Every row gives one point. Examples show where two turns around zero, p and q, send a point. Where does a point land after both, in the order given? Backwards means that the second turn is done in reverse. Each puzzle has new turns, and all numbers are rounded.
In the rows, 128 means zero.

Turn p:
[100 127] => [101 137]
[159 131] => [158 120]
[123 168] => [137 167]
[106 108] => [100 117]
[152 106] => [143  99]
Turn q:
[125  93] => [131  93]
[112 177] => [104 174]
[136 116] => [138 118]
[138 126] => [138 128]
Where do these land?
p, then q: [107 170] => [115 173]
p, then q: [151 124] => [150 120]
q, then p: [141  87] => [133  85]
q, then p backwards: [103 132] => [104 119]
q, then p: [137 128] => [137 126]

Turn p:
[101 140 150 110] => [144 148 153 108]
[110 125 144 104] => [134 135 145 100]
[178 133 114 147] => [132  91 104 162]
[139 139  64 134] => [128 137  64 141]
[126  97 151 126] => [104 114 152 115]
[114 134 145 147] => [125 142 150 142]
Turn q:
[159  93 106 157] => [178 131 160 126]
[118 133 108 161] => [159 124 108 114]
[106 159 166 131] => [105 134  87 153]
[108 107 109 149] => [155  99 124 119]
[149 130 153 103] => [102 146 146 148]
[135 163 132  97] => [ 90 153 122 116]
[122 111 122  98] => [108 110 150 121]
Where do these land?
p, then q backwards: [132  89 114  82] => [ 93 148  84 109]
q, then p backwards: [143 135 127  94] => [104 103 139 137]
q, then p backwards: [147 150 128 165] => [111 165 106 122]
q, then p backwards: [128 139 152 156] => [134 153 104 144]
p, then q backwards: [ 90 127 119 143] => [157 155 138 117]

Turn p:
[ 97 109 147 102 101 121 149 109] => [121 134 111  91 131 130 161 161]
[118 119  99 140 128 136 128 167] => [116 139 135 166 151 115 142 118]
[115 166 104 140 164 137 110 151] => [ 92 125 137 162 110 111 108  97]
[169 149 169 104  81 128 124 117] => [169 141 153 112  88 160 129 165]
[119 145 106 179 147 139  89 140] => [ 94 111 162 155 146 134  99  95]
[119 137  94 168 157 129 151 128] => [112 122 132 137 154  83 100 109]
[153 135 112 113 121 119 106 108] => [152 105 143 122 108 133 138 111]
[125  90 154 103 133 146 153 111] => [142 155  89  93 139 139 139 131]
[136 103 167 104 121  96 142 121] => [152 118  91 114 124 147 135 165]
Turn q:
[112 121 103 100 154 163  85  87] => [155 117 183  93 147 166 136 111]
[120  90 115 120  86 131 121 136] => [111 135 110 128 138 174 104 143]
[158 166 127 165 150 132 113 150] => [157 162 118 135 141  84 141 105]
[137 134 128 110 122 131 155 149] => [126 109 104 145 134 126 144 139]
[106 125 114 101  94 115 125 103] => [ 85 115 146 125 142 156 121 129]
[101 102 112 125 112  98 154 144] => [ 99 102  99 118 128 131  96 144]
[120 157 174 147 153 135 135 138] => [151 130 147 159 106  85 129 135]
[124 107 126 145 108 124 166 113] => [107 115 105 136  97 142 113 114]
[175 150 152 140 173 122  98 133] => [162 168 139 112 120  88 168 132]
Where do these land?
q, then p backwards: [143 159 139 112 131 119 112 120] => [111 126 103 127 101 140 134 139]
p, then q: [110 142 124 117 104  91 105 110] => [127 112 103 139 110 155 109 161]
p, then q backwards: [113  95 154 127 112  90 134 131] => [134 108 122  84 124 126 135 163]
q, then p: [120  63 134 112 111 128 163 119] => [122 166 157 137 153 142 179 111]
p, then q: [129 131  95 118 120 151 122 182] => [117 133 127 151  97  89 114  91]
p, then q: [180 120 140 183 107 137 106 125] => [181 173 152 131 106 128 156 143]
q, then p: [109 157 139 122 126 151 127 122] => [131 124 121 119 147 145  96 138]
q, then p backwards: [128 129 104 138 205 152 125 120] => [174 116  94 113 120 123 137  69]
q, then p backwards: [119 156 122 125 135 133 159 122] => [125 130  94 128 142 108 114 129]

Turn p:
[115 129 151 107 163 101 148 184 112 127 119] => [107 105 165 127 134 134 125 109  89  83 154]
[104 108 105 122 155  78 144 138 111 151 129] => [ 93  85 129 154 134 147 145  96 121 109 119]
[127 107 139 111 108 163 149  92 150 125 145] => [162 161 138 156 110 125 115 135 144 136  96]
[ 86  82 116  86 129 139 134  99 112 141 113] => [145 101 121 155 116 145 111 132 144  88  73]
[127 135 155 153 118 120 126  70 101 142 129] => [116 148  99 146 160  86 140 138 144 127 100]
[142 166  86 145 140 146 147 133 146 127 148] => [151 115 139 134 117 127 162 126 143 167 164]
[160  99 115 175 113 150 153 138 170 100  75] => [112 142 141 101  80 108  81 107 185 152 154]
[121 153 155  62  98 112 123 118 118 129 139] => [131 155 141 122 124 142 162 163  91  98  90]
[167 123 114 152 111 128 122 126 114  89 131] => [119 132 103 111  97  98 118 128 115 162 137]
[158 144 149 135 161 111 121 127 155 120 128] => [130 159 125 109 136 122 144  90 123 123 154]
[113 137  90 106 132 161 108 149 114 145 129] => [162  82 133 114 133 153 130 151 127 134 126]
[137 136 158 148 113 138  95 147 138 156 142] => [125 150 135 108 175 140 110 138 120 151 133]
[108 145 129 161 122 116  94 143 121 110 135] => [108 127  95 125 145 137 121 151 119 134 162]
Turn q:
[147 140 137 152 100 122  87 147 136 160  83] => [163  81 117 163 121 117 137 132 170 144 135]
[113  93 160 108 159 151 149 129 124  98 126] => [144 132 147 109 140 130 111 136  74  96 111]
[140 119 135 115 136 121 150 174 129 115 143] => [144 136  87 103 135 133 112 130 105 130 126]
[134  88 129  80 136 153 146 117 149 114 166] => [103 140 122 100 155 150 105 112 110  75 107]
[125 146 148 149 100 140 107 133 103 148 143] => [105 107 117 161 122 110 115 156 134 142 138]
[154 182 129 132 108 126  99 138 103 159  87] => [140  85 130 157 136 142 135 146 162 186 143]
[132 125 110 134 108 117 128 126  89 155 101] => [143 143 128 175 134 145 134 138 144 150 131]
[158 134 111 175 132 137 102 126 108 156 117] => [124 110 115 171 139 109 173 127 137 151 127]
[ 86 100 128 110 168 117 150 109 152 140 167] => [103 159 134 100  89 147 136 127 107  85  96]
[121 141 108 151  97  92  99 116 126 108 113] => [136 135 140 148 106 109 127  99 155 146 169]
[145 126 148 106 156 117 139 116 133 106 147] => [118 124 130  95 134 149 135 125  98 111 146]
[124 150 122 150  99 113 175 109 161 101 109] => [146 163 150  90 136  99 132 141 166 129 156]
[ 86 119  99 103 165 157 132 125 150 104 163] => [ 95 148 145  92 116 124 112  94 102 118  79]
Where do these land?
q, then p: [139 130 116  97 134 159 113 133 140 167 118] => [144 122 131 114 118 130  93 112 170 109 129]
q, then p: [106  96 168  88  95 149 139 160 111  94 158] => [141 100  61  87 139 142 119 147  88 123 141]
p, then q backwards: [111 159 137 129 109 160 136 132 132  99 155] => [118 130 156 151 116 106 155 128  94 132 109]
q, then p backwards: [134 144 137 106 101 137 145  96 110 113 127] => [110 137 153 151 117 135 130 162 143 146 124]
q, then p: [138 132 108 143 157 100  82 132 156 136 146] => [119 134 127 166  96 124 132 138 159 140  86]
q, then p: [109 112  94 137 100 113 126 139  98 139  86] => [118 152 127 101 158 108 142 120 157 168 148]
q, then p: [ 93  94  91 116 139 115 131 116 137 139 110] => [130 163 127 104 119  94 140 154 158 125 135]
p, then q: [137 131 159 147 141 155  93 115 160 111 124] => [ 91 103 121 102 134 146 142 100 139 157 135]
p, then q backwards: [127 150 160 115 150  86 152 163 155 106 102] => [123 108 134 124 137  97 129  64 140  98 160]
q, then p: [174  96 102 149 137 118 119 143 153 147 139] => [134 112 122 152  79 115 153 105 161 140 133]
q, then p: [119 148 108 155 169 121 136 100  85 125 125] => [108 121 170 155 165  95 140 149 131 121 125]
q, then p: [149 143 157 154 103 123 164 107  99 161 145] => [120 105 162 148 134 155 121 129 106 143 184]

Turn p:
[ 98 164  97 164 101 102 118 116  86  91 149 163 100 135] => [ 79 125 107 159 147 170 168 107 134 144 148 184 127 134]
[107 112 169 120  82 112 121 122 136 100 103  88 133 127] => [148 144 135  77 114 125 139 130 151 102 158 151  87 122]
[127  89 114 125 160  86 168 143 161 111 144 136 156 109] => [ 90 105 137 111 125 133  96 155  96 133 127  90  90 163]
[168 155 110 139 163 116 117 142 104 125 116  99 159 130] => [111 163 100 107 131  98 113 136 123 162 116 127 164 148]
[136 116  88  99 121 152 145 161 103 153 106 115 108 143] => [150 137 108 152  84 132 136 163 116 110  91 137 151 134]
[134 115 101 106 144  95  92  93 139 158 136 101 150  98] => [132 123 133 126  95  86 140 133 117 188 153  99 115 126]
[110 151 148 147 146 164 109 103 123 125 168 102 164 136] => [154 125 142 111 165 115 151  88 149 146 136 113 152 165]
[156 140 131 167 106 155 150 154 163 134 109 162 116 141] => [126 118  94 155 157 142  86 137 155  86 123 121 137 106]
[126 119 142  97 105 167 121 120 126 103  89 166 160 137] => [182 154 126 129 125 170  89 104 118 125 131 141 113 119]
[112 138 142 158 106 134 113 155 121 133 119 102  85 100] => [129 120 126 122 149 116 161 165 166 119 118 160 124 103]
[114 160 157 106 141 122 124 124 151 159 142 109 121 124] => [130 118 155 103 125 124 150 128 140 130 138  93 156 102]
[150 121 140 163 142 114 140 100 115 144 110 158 150 127] => [101 151 144 155 134 115  85 107 147 140 129 124 120 132]
[156 133 126  96 134 114 149 131 101 126 171 163 121 140] => [ 99 151 131 152 132 143 145 109  75 114 115 107 136 125]
[102 111 110 121 146 157 101 157 152 139 148 141 113 159] => [160  78 136 147 137 131 129 144 101 115 138 135 161 138]
[125  96 147 110 123 129 151  98 138 119 111 116  84 116] => [128 107 146 115  98 118 132 113 132 105 101 136  88 102]
Turn q:
[126 161 127 119 135 108 115 112  96 120 101 160 158  90] => [ 99 103 103  85 143 134 157 146 113 138 126 139 120  92]
[137  75 124 162 156 136 150 147 155 139 117  99 140 120] => [111 124 151 157  72 115  84 120 106 137 117 128 128 139]
[156 104 156 133 114 144 159 146 109 142 115 100 161 123] => [136 147 103 156 107 108 111 118  87 143 118 145  95 121]
[149 115 101 169 112 166 132 135 171 176 122 136 117 164] => [144 126 142 158  94 126  94  67 160 130 170 127 137 116]
[ 97 157 141  82 151 105 111 140 101 122 130 170 122 136] => [102 116 126 106 187 160 151 147 144 117 119 156 117 140]
[122 102 119 147  93 155  99 127 156 152  93 122  78 147] => [156 132 122 124  74 132 114 106 186 102 151 125 119 143]
[124 137 123 115 104 102 126 146 145 112 151 157 106 114] => [154 114 123 111 156 137 115 150 152 149 125 132 153 139]
[136 148 157  97 156 124 121 112  83 140 157 111 149  72] => [125 143 116 101 154 139 146 136  68 104  77 143 134  99]
[135 128 103 129 123  95  95 138 122 105 152 123 119 162] => [134 153 162 115 139 133 155 130 152 163 130 120 138 152]
[128 103  85 147 107 140 170 125 151 162 112  80 114 151] => [139 131 126 145  93 114  89  77 125 131 145  75 113 157]
[121 124  82 128 120 160 121 133 131  91 133 163  98 153] => [113 118 121 140 139 101 145 115 192 132 135 122 162 148]
[150 160 146  86 149 106 124 107 129 100 127 133 125 125] => [114 142 107 128 153 166 157 164 112 127 131 121 148 126]
[128 117 164 182 143 130 166 116 112 133 129 110 130 126] => [139 112 144 144 104  96 126 129  72 110 148 143 121 139]
[101 117 137 105 115 117 108 100 138 113 148 155 143 136] => [119 149 141 110 161 118 119 164 154 116 138 126 127 113]
[112 172 155 118 141 131 124 136 121 112 132 100 162 102] => [135 111 131 142 145 140 156 153  97 123  93 117 106  96]
Where do these land?
p, then q: [148 164 132 113 145 138 157 155 155 128 148 130 110 123] => [ 94 124 117 138 107 119 131 133 118 128  84 100 103 126]
p, then q: [103 157 151  96  95 108 159 126  92 136 130 164 163  97] => [170  98 110 177 139 135 152 105 118  74 119 119 127 106]
q, then p: [ 91 107 167 125 104 137 144 161 159 131  92 164 149 110] => [136  85 120 160 154 112 121 172  96 130 143 162 112  97]
p, then q backwards: [ 94 123 129 134 154  98 116 103  97  92 110 122 148 107] => [136 102 116 140 136  79 110 165 101 142 119 143 141 148]
p, then q: [161 123  93 156 106 140 159 117 156 129 158 111  95 129] => [108 113 144 115  95 100 116 134 139 148 132  78 135 170]
p, then q backwards: [132 159 110 158 104 157 103 115 148 134 112 159 113 165] => [156 151 130 125 118 175 145 138 160 146 127 172 110 131]
q, then p: [129 161 139 145 103 165 124 157  95 105 126 149  96 106] => [ 97 124 104 154 104 130  74 131 108 120 118 110  94 138]
p, then q: [117 106 113 153 152 102 124 102  98 133 163 113 124  95] => [135 110 148 118 136 139 101 121 111 106 166 138  98 171]
q, then p: [162 113 151 126 150 125 103 133 117 105 133  97 165 160] => [103 149 138 139 149 159 142 137 182 113 116 129 153 113]
p, then q backwards: [115  99  99 139 166 115 106 136 152 124 161  92 118 124] => [104 135 120 167 130 104 166 136 101  88 117 139 123 110]
q, then p: [165 106  92  86 112 129 121 130  98 120 133 137 166 113] => [122 122 133 135  85 152 133 147 155 181 132 111 158 112]
p, then q: [ 98 144 155 152 135  96 143 168 142 143 111  99 111 122] => [128 115 134 161 150 147  94 167 151 137  92 138 110 132]
p, then q backwards: [107 151 123 152 105 142 115 146 124  92 163 111 101 153] => [129 169 142 117 141 139 128 124  88 122 123 168  90 132]
p, then q: [147 131 141 128 135 142 113 115 145 160 102 151 136 161] => [142 147 149 109 112 123 143 148 120 143 123 129 138  82]
p, then q backwards: [151  98 127 113 159 125 131  99 106 147  94 151 113 169] => [147  79 130 164 155 160 140 140 142 156 143 111 137 114]
p, then q: [117 102  97  92 109 152 161  94 135 165 121 102 150 111] => [187 152 101 142  88 129 127 112 131 145 155  99 118 144]
q, then p: [139 133 157 107 140 104  96 120 156 131 120 124 118 131] => [163 132 111 125 162 149 133 134 130 114 107 120 144 123]
